Rows are points. To make a cloud, some directions were put in groups of two or more. Within a group, all points are equally far from the middle, so they leave a hole (a ring in 2 directions, a hollow ball in 3). The other directions are filled evenly. Then the cloud was stretched, turned, moved and blurred a little. How many holes are there, and how many directions does each take, smallest first?

Cloud (22 x 3):
[[-20   2  44]
 [ 38   9  34]
 [ 55  15 -18]
 [ 49   6  17]
 [ 32  -6  32]
 [-50   0  22]
 [  1  41  25]
 [-12  20 -33]
 [-30 -26  54]
 [  9 -31  39]
 [ 41  54 -49]
 [ 59  24  25]
 [ 41  25 -37]
 [-60  -8  -3]
 [-23  22  25]
 [-31   9  35]
 [ 34 -13  20]
 [-25  25 -21]
 [  3  -4  47]
 [ 21 -18 -11]
 [ 18 -15  39]
 [ 47  13 -25]]
Holes: 1 (2)

Cloud (28 x 4):
[[-26  38  -2 -41]
 [ 19  25  28 -47]
 [ 28  30 -46  18]
 [-42   8  21 -59]
 [-40  -1 -10 -19]
 [ 33 -20  -5  24]
 [ 17  -8 -13  25]
 [ -3  19  -6  43]
 [-38   2   5 -60]
 [ 18   7  20 -18]
 [-56  14 -35 -15]
 [ 11  21  22   8]
 [-24  -4 -10   8]
 [-40   7 -31  -8]
 [-18  16 -30 -14]
 [ 23  23 -33  -9]
 [-52   7 -33  -5]
 [ 14   4  50 -24]
 [ -7   5 -26 -43]
 [ 17 -10  -1  23]
 [-43   6 -42  15]
 [-59  26  15 -20]
 [  2 -20   3  -4]
 [ 28  31  -8  44]
 [  5  26  21 -55]
 [-16  17 -37   6]
 [ -1  12   0 -48]
 [-37   2   2  19]]
Holes: 0

Cloud (54 x 6):
[[ 33  -9  -3  14  31  13]
 [ 10 -39 -25  12 -40 -37]
 [-14   2  22 -28   0 -49]
 [-35 -28 -11  25  22  -7]
 [-16 -13  37 -23 -47  -9]
 [-35 -23  24  -2 -44 -54]
 [-16  -8 -11 -11  -8  14]
 [-28  14  22  -4  29 -29]
 [ -9 -22  37  -6  24 -37]
 [-20 -36  33 -39 -28  -4]
 [-11  13  11 -37   8   8]
 [ -2 -40   8  34  -5  13]
 [-54 -11  33   8 -26 -40]
 [ 33 -16 -30   6 -27 -22]
 [-15 -49  -3  34 -25 -43]
 [-59   0  25  12  -4 -23]
 [ -7 -37  10 -10 -50 -50]
 [ 17 -24 -30   5   4 -36]
 [ 28 -24   1   1  31  22]
 [-25 -47 -11   8  25 -12]
 [-10 -31  28  25 -24 -51]
 [ 26 -20 -33   4 -13 -32]
 [-17 -38  49  -5  -2   7]
 [ -1 -13  -3   1   4  31]
 [ 14 -10  42  12 -15 -31]
 [  9 -44   2   7 -27  12]
 [ 23  30  16  -9   7   2]
 [  4  21  14  14 -39  -3]
 [  1  -4 -22 -17  18  -9]
 [ 18 -29  31  23 -26 -24]
 [ 10 -36 -21  -2  19 -31]
 [-15 -14  19 -11 -45 -59]
 [ 35 -34   5  15 -35 -10]
 [ 30 -32  10   3  31  12]
 [  4  26  12  38  -1 -25]
 [ -5 -30   5  24  33  21]
 [-28   2  22   8 -35 -60]
 [ -1  21  39 -15  25  10]
 [ 24  12 -24   0 -22 -21]
 [-27  15  29  37 -22 -20]
 [ 10  13  20 -33 -29 -36]
 [ 38 -29  17  18  -2 -17]
 [ 45 -29  11   0  10  -2]
 [ 11 -31   6  17  42  13]
 [-13  19   0  -4  11 -40]
 [-27 -30  29 -30  18 -36]
 [-30 -47  -3  29  16  -9]
 [ 14 -29  -3  31 -25  11]
 [ -4 -21   2  34  -3  21]
 [-54 -23  46  -1   3 -23]
 [  1 -44  17  38 -21 -14]
 [ 25   4  41 -15 -15 -18]
 [  6 -47   7 -10  -2  22]
 [-58 -18  35  -2 -19 -36]]
Holes: 3 (2, 2, 2)
